Rows are points. Each copy is the shape, with its points in the same order, turned, moved and blurred by noise. Say if it was mirrored as well.
(in the rows, 128 means zero)

Shape:
[[165 153  91]
 [ 96 118 151]
 [134  84 142]
 [116 150  99]
 [117 108  85]
 [171 166 189]
 [193  81 156]
 [115 127 178]
 [139 144 155]]
Copy 1:
[[ 97 169 144]
 [140  98  94]
 [134  87 145]
 [ 95 145 102]
 [ 79 110 122]
 [194 169 136]
 [155 108 195]
 [172 112 103]
 [153 142 118]]
Copy 1 is: mirrored
Copy 2, 9 rows:
[[134 159 103]
 [ 76 107 160]
 [125  87 159]
 [ 95 140 105]
 [107 100  95]
 [122 182 194]
 [180 105 179]
 [ 86 117 184]
 [104 140 166]]
Copy 2 is: only turned

Shape (8 x 4):
[[136 174 137 174]
 [164 143 125 161]
 [178 116 101 198]
 [128 142 128 113]
 [135 156 139 166]
 [123  57 150 122]
 [ 67 145 100 129]
 [ 92 132 161  78]]
Copy 1:
[[126 175 142 179]
 [168 154 140 160]
 [188 124 111 194]
 [118 146 145 115]
 [129 157 148 171]
 [119  56 159 115]
 [ 76 152 101 123]
 [ 87 136 168  71]]
Copy 1 is: only turned
Copy 2 (8 x 4):
[[133 189 139 164]
 [163 158 125 161]
 [176 139 119 209]
 [129 143 116 114]
 [136 168 138 157]
 [127  65 149 134]
 [ 68 149  91 138]
 [ 95 129 138  73]]
Copy 2 is: only turned
Copy 3, 8 rows:
[[135 133 150 193]
 [164 124 125 165]
 [176 150  82 183]
 [131 104 143 121]
 [140 137 138 166]
 [175 165 123  77]
 [ 72 132 113 123]
 [117 115 178  82]]
Copy 3 is: mirrored
Copy 4:
[[156 166 152 179]
 [179 134 149 171]
 [179  94 150 210]
 [152 142 138 119]
 [149 148 151 172]
 [119  64 160 112]
 [111 158  89 131]
 [125 152 138  71]]
Copy 4 is: only turned

Shape:
[[105  89 177 111 135 130]
 [209  94 139 156 168 119]
 [ 69  76 139 215 134 151]
 [117 115 187 191 111 122]
 [125 142 141  97 111 118]
 [123 140 138 104 165 151]
 [122 140  77 148 160 140]
 [146  92 103 172 124 168]
 [ 92 142 139 139 170  82]]
Copy 1, 9 rows:
[[117  84 176 102 137 142]
 [211 108 129 161 162 132]
 [ 64  81 128 209 162 145]
 [107 121 186 195 144 126]
 [128 141 155 102 105 122]
 [134 135 128  95 154 167]
 [122 157  82 142 146 141]
 [134 110 101 184 112 162]
 [108 135 150 110 176  91]]
Copy 1 is: only turned
Copy 2 (9 x 6):
[[130  86 174 108 144 117]
 [133 184 172 158 148 162]
 [ 85  56 120 201 142 123]
 [127  96 172 182 120  86]
 [165 128 135 103 118  93]
 [182 120 129 117 169 124]
 [154 148  75 154 161 131]
 [125 116 114 169 115 169]
 [129 124 118 139 183  65]]
Copy 2 is: mirrored
Copy 3, 9 rows:
[[108 104 190 129 150 112]
 [200 108 141 180 143  71]
 [ 57  81 141 218 131 122]
 [100 138 186 202 119 114]
 [122 156 146 105 124 106]
 [131 138 129 120 177 120]
 [120 134  72 150 151  97]
 [138  91 105 181 115 126]
 [ 88 154 142 147 173  56]]
Copy 3 is: only turned
Copy 4 (9 x 6):
[[117  86 182 106 138 122]
 [198 102 147 171 192 116]
 [ 57  77 114 182 136 140]
 [104 110 178 187 118 124]
 [149 145 159  96 114 118]
 [134 142 151  93 170 142]
 [132 152  85 126 164 131]
 [146  97 100 161 142 165]
 [ 99 149 146 121 160  72]]
Copy 4 is: only turned

Shape (9 x 6):
[[148  86 147 127 158 143]
 [167  42 142 163 108 106]
 [163 155 169 144 155 120]
 [166 106 166 130  99 140]
 [107  75 151 160 132 119]
 [ 81 150  13 130 149 137]
 [154 141 172 167 151 139]
 [102 155 122 113 118 124]
 [155 155 144 117 157 102]]
Copy 1:
[[ 98 116 181 147 158 160]
 [125  52 162 191 148 151]
 [135 122 164  93 180 122]
 [136  91 139 127 156 173]
 [ 71  71 157 146 148 133]
 [ 59 206  92 179 118  80]
 [117 107 157 103 199 133]
 [ 98 140 115 105 119 122]
 [141 140 168 104 146 114]]
Copy 1 is: mirrored
Copy 2 (9 x 6):
[[135 114 169 139 172 128]
 [112  77 198 147 102  90]
 [147 192 168 139 153 130]
 [144 132 150 164 114 138]
 [ 96 119 147 149 144  96]
 [ 73 113  93  11 175 158]
 [111 176 168 153 155 138]
 [122 156  98 104 139 140]
 [163 185 149 105 156 122]]
Copy 2 is: mirrored
Copy 3 (9 x 6):
[[104 106 151 127 134 153]
 [123  65 134 156  68 152]
 [151 137 175 164 153 116]
 [152 131 147 137  98 162]
 [ 88 110 145 147  86 113]
 [ 75 152  26 138 175  71]
 [121 143 175 174 134 134]
 [130 171 111 115 132  91]
 [162 129 148 135 161 100]]
Copy 3 is: only turned

Shape (14 x 8):
[[150 101 185 166 188 113 129  89]
 [142 164 162  87  95  92  89 173]
 [120 149 155 171 119 130 155 120]
 [104 154 126 177 120  92 118 136]
 [ 75 142 135  91 187 118 143 128]
 [162 154  96 137  92 199 149 158]
 [ 65 108 128  80 165 142 129 121]
 [123 105 114 135 109 106 126 160]
 [131 110  79 103  91 100 154 154]
 [120 107  72  96  94  83 197  89]
 [133 161  73  89 146 189 122 121]
 [169 100 152 134 114 101 169 144]
 [132 102  83  86 157  98 114 116]
 [129 169 176 158 124 152  89  87]]
Copy 1, 14 rows:
[[182 199 100 147 107 133  97 102]
 [107 121 136 160  95  57  98 204]
 [111 187 138 105 112 127 119 140]
 [ 72 183 108 124 113 125  86 164]
 [127 125 125  91 122  86  43 109]
 [ 98 108 142 101 158 143 177 171]
 [114 112 144 119 149  96  49  86]
 [ 73 129 107 149 109 116 109 133]
 [ 53 106  96 132 117  81 139 116]
 [ 57 148  88  93 129  49 145  74]
 [122  87 118  93 203 116 112 151]
 [121 148 106 139  76 103 155 113]
 [107 114  68 144 151  75  89 106]
 [146 199 147 139 159 114  98 174]]
Copy 1 is: mirrored
Copy 2:
[[200  92 168 145 158  72 112 136]
 [158 111  30 125 106 110 157 160]
 [165 143 154 154 118 117 165 147]
 [152  98 126 181 119 121 189 144]
 [143 111 112 166 187 152 106 181]
 [138 173 116 136  71 170 126  89]
 [107  99 123 141 171 155  89 179]
 [136  90 111 122 128 146 165 122]
 [108 116  91 113 151 159 174  97]
 [ 79 146 122 119 204 132 179  95]
 [108 150  96 174 120 161  75 101]
 [178 126 124  89 149 116 166 108]
 [115  80  92 142 179 129 112 101]
 [155 132 133 179  85  66 117 161]]
Copy 2 is: only turned
